Rows are points. Two turns around zero, p and q, are shown by what they do to some points. Write where each new point lands after one turn and then the other. Backwards means that the second turn is done in reverse. Each puzzle has new turns, and all numbers are rounded.

Turn p:
[-3.0 -2.3] => [-1.3  3.6]
[3.1 3.3] => [ 2.2 -4.0]
[-0.9 -1.7] => [-1.3  1.4]
[ 1.9 -2.8] => [-3.2 -1.0]
[-1.0  3.5] => [ 3.6 -0.1]
Turn q:
[-0.6 -5.6] => [ 4.0 -4.0]
[0.0 2.5] => [-2.0  1.6]
[ 1.4 -0.3] => [1.1 0.9]
[-0.8  3.3] => [-3.1  1.4]
Where do these land?
p, then q: [-0.1 -4.1] => [-3.5 -2.2]
p, then q: [-0.2  1.2] => [0.9 0.8]
q, then p: [-0.9 -1.4] => [-1.7  0.0]
q, then p backwards: [ 1.8 -1.7] => [-1.1  2.2]
q, then p backwards: [-0.7  6.0] => [-1.5 -5.9]

Turn p:
[-1.5  2.5  2.8] => [-2.7  3.0  0.0]
[2.9 1.3 3.5] => [0.0 2.9 3.7]
[-2.4 -2.9 -2.7] => [-0.3 -4.0 -2.3]
[ 1.1 -0.9 -3.7] => [ 3.2 -1.9 -1.4]
Turn q:
[-2.1 -3.3 -0.2] => [-0.6  3.6  1.5]
[-2.7  2.1  3.2] => [ 4.0  1.1 -2.2]
[ 3.4  2.0 -4.5] => [-4.4 -3.9 -1.1]
[ 3.6 -1.3  1.4] => [ 0.4 -2.3  3.3]
[-2.3  0.5  0.1] => [ 0.6  1.7 -1.6]
Where do these land?
p, then q: [-3.3 -1.5 -3.9] => [-4.8  1.9  1.4]
p, then q: [ 2.4 -0.4 -2.9] => [-1.0 -2.5  2.6]
q, then p: [-0.6 -1.0  0.6] => [0.0 1.3 0.4]
q, then p: [1.7 0.8 4.3] => [ 1.8 -0.6  4.3]
p, then q backwards: [ 3.5  2.7 -1.6] => [-2.7 -0.7  3.8]
p, then q backwards: [-3.7 -0.5  3.5] => [ 0.8 -1.3 -4.9]

Turn p:
[-2.3 -0.4  4.9 -1.5] => [ 4.8 -1.5  0.5 -2.5]
[ 4.6  1.7  1.2 -3.3] => [2.6 3.3 2.3 3.7]
[ 0.7 -5.0 -1.7  0.6] => [-1.5  3.1 -3.7 -1.9]
[-1.9  3.9  1.9  2.8] => [ 0.6 -5.3  0.8  1.3]
[ 0.0  0.4 -3.5  1.1] => [-3.7  0.1  0.1  0.5]
[-1.1 -0.6 -2.9  0.4] => [-3.0  0.3  0.0 -1.1]
Turn q:
[ 2.5 -0.8  4.7  1.5] => [ 4.2 -1.5  2.9  1.7]
[-3.9 -4.8 -3.1 -4.5] => [-5.8 -4.8 -2.0 -2.6]
[ 1.0 -0.7 -0.3  2.7] => [ 0.8  0.2 -0.7  2.8]
[ 1.8  3.6 -0.1  1.2] => [ 2.2  3.6 -0.2 -0.1]
[ 3.0  3.6 -3.2 -0.8] => [ 1.8  3.6 -3.6 -2.0]
[-0.6 -0.3  0.8  1.4] => [-0.2  0.0  1.0  1.4]
[-3.7 -0.7  1.3 -1.5] => [-3.0 -1.1  2.6 -1.1]
Where do these land?
q, then p: [-3.2  3.8  1.0 -1.1] => [ 3.0 -2.1  3.6 -0.5]
q, then p backwards: [-2.1 -2.6 -1.0  1.8] => [ 1.0  2.0 -2.0  2.5]
q, then p backwards: [2.8 0.0 3.1 4.5] => [ 3.9  2.9  3.5 -1.5]
q, then p backwards: [ 3.7 -2.5 -2.8 -1.5] => [-0.7 -2.3  2.9  4.0]
p, then q backwards: [ 0.5 -2.2  0.8 -4.4] => [ 1.1  4.7  1.2 -0.4]
q, then p: [-1.6  3.6 -1.1  0.8] => [ 0.2 -2.6  3.2  0.9]
